Rows are points. The points of each table are mixes of a few directions, plus a little noise. How many directions does each table use, and how many do they share? Where both have some left over, give the other angles between the two spaces (their principal angles), to ten degrees, smallest first.

First:
[[ 2.6 -0.9 -1.2]
 [ 7.2 -2.5 -3.3]
 [ 5.3 -1.8 -2.4]
 [-6.0  2.1  2.7]
 [-9.1  3.1  4.1]]
Second, 5 rows:
[[-2.3 -1.0  0.9]
 [-3.3 -1.4  1.3]
 [-6.9 -3.0  2.7]
 [11.7  5.1 -4.5]
 [ 0.8  0.3 -0.3]]
Directions: first 1, second 1, shared 0; angles 40

First:
[[ -3.8   3.3  -0.5  -0.4]
 [ -2.0   2.2   6.0   3.2]
 [ -3.7   3.6   4.9   2.6]
 [  4.8  -4.2  -0.1   0.1]
 [  4.6  -4.8 -10.3  -5.5]]
Second:
[[ 9.8  0.2 -4.1 -1.4]
 [-4.6  0.9  0.2 -2.1]
 [-2.5 -0.3  1.5  1.1]
 [11.4 -2.3 -0.3  5.3]
 [-9.1  1.2  1.3 -2.6]
 [-8.5  1.1  1.2 -2.4]
 [ 3.7 -0.9  0.1  2.1]]
Directions: first 2, second 2, shared 0; angles 30, 40

First, 9 rows:
[[ 2.6 -8.5 -0.5  5.6 -1.3  1.0  1.9  1.9]
 [ 1.3 -8.6 -1.7  6.5  0.6  4.1  4.4 -5.0]
 [-4.0  0.9 -2.4 -2.7 -0.9  1.6  4.9  2.5]
 [-3.4  2.3  1.1 -4.5 -1.6 -2.7  6.6 -1.4]
 [-3.1  4.1  1.5 -6.6  0.6 -0.7  5.8 -5.6]
 [ 1.3  8.1  3.4 -2.8 -0.4 -6.3 -8.0  2.7]
 [ 5.2 -1.7  1.8 -2.6  5.0  5.5 -5.5 -5.4]
 [ 6.2 -4.1  1.0  3.2  1.2  1.4 -8.3  3.9]
 [-6.1  7.5 -4.1  3.9 -3.1 -3.9 -1.7  6.5]]
Second, 10 rows:
[[  9.5  -1.8   6.7 -10.0   2.2  -0.4  -9.6   7.1]
 [  0.9  -0.2   0.6  -0.9   0.1   0.0  -0.8   0.6]
 [ -4.8   0.9  -3.4   5.2  -1.0   0.2   4.8  -3.6]
 [ -0.8   0.1  -0.6   1.0  -0.3   0.1   1.0  -0.7]
 [  6.6  -1.3   4.8  -7.1   1.6  -0.3  -6.8   5.0]
 [ -6.0   1.2  -4.1   6.4  -1.4   0.2   6.0  -4.5]
 [  7.8  -1.6   5.4  -8.1   1.7  -0.3  -7.8   5.8]
 [ -2.5   0.5  -1.8   2.6  -0.5   0.1   2.4  -1.8]
 [ -8.4   1.7  -5.9   8.8  -1.9   0.3   8.5  -6.3]
 [ -2.3   0.5  -1.6   2.4  -0.6   0.1   2.4  -1.7]]
Directions: first 5, second 1, shared 1

First:
[[ -0.4   2.1   0.0  -2.3  -0.4  -1.4   0.9   0.4   0.3]
 [ -0.4  -0.4   0.5   2.1  -1.1   0.8  -1.7   2.6  -2.4]
 [  2.3 -10.0   0.2  12.3   1.3   7.2  -5.6  -0.2  -3.7]
 [ -1.9   7.2   0.2  -7.6  -1.7  -4.9   3.1   1.8   1.4]
 [ -3.0   9.4   1.0  -7.7  -4.0  -5.8   1.9   6.4  -1.3]
 [ -1.0   3.5   0.3  -3.2  -1.3  -2.2   0.9   1.7   0.0]
 [ -3.2   8.7   1.3  -5.6  -4.6  -5.0   0.3   8.4  -3.2]
 [  2.9  -6.6  -1.7   2.0   5.1   3.3   1.9 -10.3   5.3]
 [  1.5  -4.4  -0.5   2.9   2.4   2.6  -0.2  -4.2   1.5]
 [  3.0  -9.2  -1.1   7.1   4.2   5.7  -1.3  -6.9   2.0]]
Second:
[[ -6.9   4.0  -8.1  -1.6   4.5   6.6   8.1  -5.0 -14.2]
 [  3.1   2.3   8.3   0.5  -2.6   0.9  -0.9   1.4   9.2]
 [ -3.6   0.7   0.2  -1.0  -4.9   4.5   1.7  -1.2   2.7]
 [  2.6   3.6   4.5   1.9  11.7  -1.4   2.8   1.1  -5.7]
 [  1.3  -3.3   1.5   2.2  -2.1  -5.0   2.9   2.2   3.2]
 [  4.3  -0.6  -5.8  -1.3  -6.4  -3.4  -1.6  -2.0   0.9]
 [ -2.0  -4.8  -1.7  -0.1   1.2  -1.4  -6.7   2.1  -0.1]
 [  1.3  -1.9   1.1  -0.6  -1.4  -0.8  -6.4   1.4   4.1]]
Directions: first 2, second 5, shared 0; angles 60, 90

First, 11 rows:
[[ -2.9  -2.7  -3.5  -5.7  -1.1  -5.0  -3.6  -6.9 -14.7 -16.5  -3.7  -9.1]
 [  1.1   0.2   3.3   0.2   2.5  -1.8   0.1   3.1   1.5   7.4   1.7   1.8]
 [  2.9  -1.2  -2.2  -5.1  -5.1   4.1   4.5  -4.2   5.2   1.5   1.3   2.1]
 [ -1.4   2.6  -0.2   3.0  -3.0   3.5  -0.9   1.6   3.4   0.2  -1.0   0.4]
 [  0.2   1.9   5.0   0.4  -1.0  -0.4  -1.5   5.7   3.2   9.3   1.7   1.4]
 [ -4.4  13.0   3.2   6.2   8.0  -1.2  -3.5  -5.7  -5.5  12.5  -7.2  -6.1]
 [  2.4  -5.5  -2.2  -0.8  -0.7   0.8   2.8   1.7   3.6  -4.3   3.1   4.1]
 [  0.5  -2.3  -1.4  -0.6   1.1  -1.1   0.6  -0.7  -1.5  -3.7   0.5   0.1]
 [  2.5  -3.1  -0.9   2.9   7.3  -1.8   3.0   1.0   2.3   2.1   2.4   4.7]
 [  0.4  -4.8  -3.3  -2.4  -2.0  -0.5   0.4  -1.1  -2.4 -10.5   0.7  -0.5]
 [ -1.3   1.8   2.1   2.0  -5.7   3.3  -1.9   5.7   5.1   2.1   0.6   1.2]]
Second (9 x 12):
[[  4.8 -16.1  -8.1   6.4  12.6   3.6  -0.5  -1.5  -5.1  -7.5  -4.7  -8.2]
 [ -7.2   5.5  -1.2  -6.9   0.8  -0.9   1.5  -4.7   7.6   1.2   0.3   0.4]
 [ -3.8  10.2   4.5  -4.6  -7.0  -2.0   0.3   0.2   4.3   4.6   2.8   4.7]
 [ -1.8   8.9   5.7  -5.0  -8.8  -4.4  -0.2   0.7  -1.6   1.6   3.4   4.7]
 [ -0.5   0.7   0.9  -4.5  -2.0  -4.9  -0.6  -2.1  -6.6  -5.3   1.2  -0.4]
 [  2.9  -2.9  -0.7   5.4   1.4   3.4  -0.2   2.8   1.2   2.5  -1.0  -0.4]
 [  4.5  -4.8  -0.6   5.4   1.8   2.1  -0.6   2.8  -2.7  -0.1  -1.0  -0.9]
 [ -1.2   3.2   1.0   1.2  -1.2   2.5   0.6   1.3   5.5   5.0   0.4   2.0]
 [  2.5  -4.5  -1.5   2.9   2.4   0.8  -0.3   0.7  -2.9  -2.0  -0.9  -1.6]]
Directions: first 5, second 3, shared 1; angles 50, 60

First:
[[  5.5  -2.0   4.0   1.7   3.6  -1.1   3.9   3.3   2.9  -2.9   2.0  -0.2
    0.1  -1.3]
 [  3.2   0.5   3.0  -0.5   0.2  -0.4  -2.2   2.1  -2.1   0.1   0.3   2.1
   -0.8  -0.1]
 [-10.6   7.5  -4.9   0.3  -4.4  -6.3  -1.7  -9.2  -6.1   5.2  -7.9   0.2
   -0.3  -0.4]
 [ 10.7  -6.3   6.2   2.4  -0.3   2.3   4.6   4.9   3.8  -4.1   2.5   6.3
    3.2   0.9]
 [ -1.3  -1.6  -1.8   2.2  -5.2   0.0   3.6  -4.1   1.0   0.2  -3.2   4.6
    3.9   1.6]
 [ -8.7   7.0  -4.4  -4.1   1.8  -1.6  -8.2  -2.2  -5.7   4.4  -0.9  -6.7
   -5.1  -1.1]
 [ -6.7  -0.8  -7.7  -5.4  -6.6   9.1  -9.8  -1.4  -2.8   3.9   1.3   0.1
    0.0   4.4]
 [  7.3  -5.2   4.4   4.6   1.1  -1.1   9.6   1.6   6.0  -4.7   0.6   3.5
    3.7  -0.6]
 [ -3.1  -0.1  -2.2   2.2   4.6  -2.5   6.6  -1.6   5.0  -2.0   0.5  -6.5
   -0.3  -2.2]
 [  3.7   1.0   3.2  -3.4   5.1   1.7  -6.3   6.5  -2.1  -0.2   4.6  -3.5
   -4.5  -1.1]]
Second:
[[ -0.5   5.2  -0.8   2.8   0.5  -5.8   6.1  -4.1  -1.5  -0.2  -3.8  -1.3
    7.6   4.0]
 [ -0.5   4.8  -0.7   2.5   0.5  -5.3   5.6  -3.8  -1.4  -0.2  -3.5  -1.2
    7.0   3.6]
 [  0.0  -0.2   0.0  -0.1   0.0   0.2  -0.2   0.2   0.1   0.0   0.1   0.0
   -0.3  -0.2]
 [ -0.5   5.4  -0.8   2.9   0.5  -6.1   6.3  -4.3  -1.5  -0.2  -3.9  -1.3
    8.0   4.1]
 [ -0.3   2.9  -0.4   1.5   0.3  -3.2   3.4  -2.3  -0.8  -0.1  -2.1  -0.7
    4.3   2.2]
 [  0.5  -4.9   0.7  -2.6  -0.5   5.5  -5.7   3.9   1.4   0.2   3.5   1.2
   -7.2  -3.7]
 [  1.3 -13.6   2.0  -7.2  -1.3  15.1 -15.7  10.8   3.9   0.4   9.8   3.3
  -19.9 -10.3]
 [ -0.4   4.0  -0.6   2.1   0.4  -4.4   4.6  -3.1  -1.1  -0.1  -2.9  -1.0
    5.8   3.0]
 [  0.2  -1.7   0.3  -0.9  -0.2   1.9  -2.0   1.4   0.5   0.1   1.2   0.4
   -2.5  -1.3]
 [  0.2  -1.9   0.3  -1.0  -0.2   2.1  -2.2   1.5   0.5   0.1   1.4   0.5
   -2.8  -1.5]]
Directions: first 4, second 1, shared 0; angles 40
